Each point is reached from the start by the listed moves, each made once or not at all, plus a little noise. Say if it took an odd or an even number of moves. Then give how often each move was made.

Moves:
(1): [2.20, -0.45, 0.72, 0.67]
(2): [-0.82, 3.98, 0.20, 1.20]
Start: [1.05, 0.01, 1.34, 0.69]
Points:
[1.10, 0.02, 1.34, 0.55] -> even (0, 0)
[3.32, -0.48, 2.00, 1.39] -> odd (1, 0)

Moves:
(1): [2.34, 0.57, 0.17, -0.64, 0.17, 0.61, 0.97, -0.39, -0.43, 1.15, 0.63, 0.25, -0.24, -0.17]
(2): [-0.33, 2.14, 0.06, 0.44, -0.03, 0.23, 0.46, -0.25, 0.47, -0.30, -0.59, 0.29, 0.05, 0.14]
(3): [-0.57, -0.15, 1.81, -0.30, 0.66, -0.28, 0.44, 0.75, -0.96, -0.10, 0.04, 0.50, 0.12, 0.19]
(4): [0.25, -1.19, 0.41, 2.94, -0.51, -0.89, 0.07, 0.06, -0.39, -0.35, -0.09, -0.35, -0.59, -0.45]
(5): [0.59, 0.06, -0.39, -0.15, 2.70, 0.25, 0.20, 0.06, -0.07, 0.51, -1.03, 0.32, 0.58, 0.28]
(6): [-0.24, -0.36, 0.20, 0.03, -0.01, 3.04, -0.03, -0.48, -0.79, 0.31, -0.48, 0.74, -0.41, 0.12]
(7): [-0.71, -0.42, -0.27, 0.13, 0.19, -0.24, 1.68, -0.40, -0.63, -0.05, 0.70, -0.19, 0.62, 0.19]
(8): [-0.07, 0.20, -0.70, 0.66, -1.15, 0.98, 0.44, 3.15, -0.37, 0.40, 0.57, -0.12, 0.52, -0.46]
(9): [0.28, -0.41, 0.15, 0.19, -0.05, 0.25, 0.86, 0.33, 1.89, -0.25, 0.49, 0.24, -0.23, -0.04]
(10): [-0.77, 0.11, 0.18, -0.13, 0.00, 0.00, -0.03, -0.32, 0.19, 2.85, -0.67, 0.12, -0.27, -0.21]
(11): [-0.18, 0.16, 0.07, 0.48, 1.11, 0.15, -0.46, -0.05, -0.34, 0.33, 2.12, 0.61, 0.21, -0.32]
Start: [-0.82, -0.37, 0.28, -0.25, 0.38, 0.51, 0.56, 2.08, 0.68, -0.50, 0.40, 0.19, 0.99, -0.22]
Points:
[-2.24, 1.62, 1.56, 0.50, 3.69, 4.62, 1.45, 4.98, -1.06, 3.46, 0.43, 2.71, 1.78, -0.34] -> odd (0, 1, 1, 0, 1, 1, 0, 1, 0, 1, 1)
[0.72, 0.07, 0.28, 3.37, -0.98, 4.47, 5.00, 4.07, 0.31, 0.23, 1.57, 1.39, 0.91, -1.17] -> odd (1, 1, 0, 1, 0, 1, 1, 1, 1, 0, 0)
[-2.52, 0.67, 2.48, 2.83, 0.59, -0.40, 1.68, 2.66, -0.07, 1.51, -0.53, 0.83, 0.30, -0.72] -> even (0, 1, 1, 1, 0, 0, 0, 0, 0, 1, 0)
[1.04, 2.03, 0.19, 0.54, 2.91, 5.92, 2.82, 4.22, 1.16, 4.51, 1.42, 2.28, 1.06, -0.83] -> even (1, 1, 0, 0, 1, 1, 0, 1, 1, 1, 1)
[-2.91, -1.44, 1.70, 0.44, -0.06, 4.18, 3.75, 5.16, 0.24, 2.63, 1.15, 1.45, 1.34, -0.64] -> even (0, 0, 1, 0, 0, 1, 1, 1, 1, 1, 0)
[0.53, 1.01, 2.32, 2.82, 4.50, 0.28, 4.04, 1.94, -1.57, 0.55, 2.34, 1.35, 1.50, -0.31] -> odd (1, 1, 1, 1, 1, 0, 1, 0, 0, 0, 1)
[1.39, 0.10, 2.41, -1.23, 3.85, 1.64, 3.24, 2.63, 1.45, 3.44, -0.44, 1.64, 1.18, -0.36] -> odd (1, 0, 1, 0, 1, 0, 0, 0, 1, 1, 0)
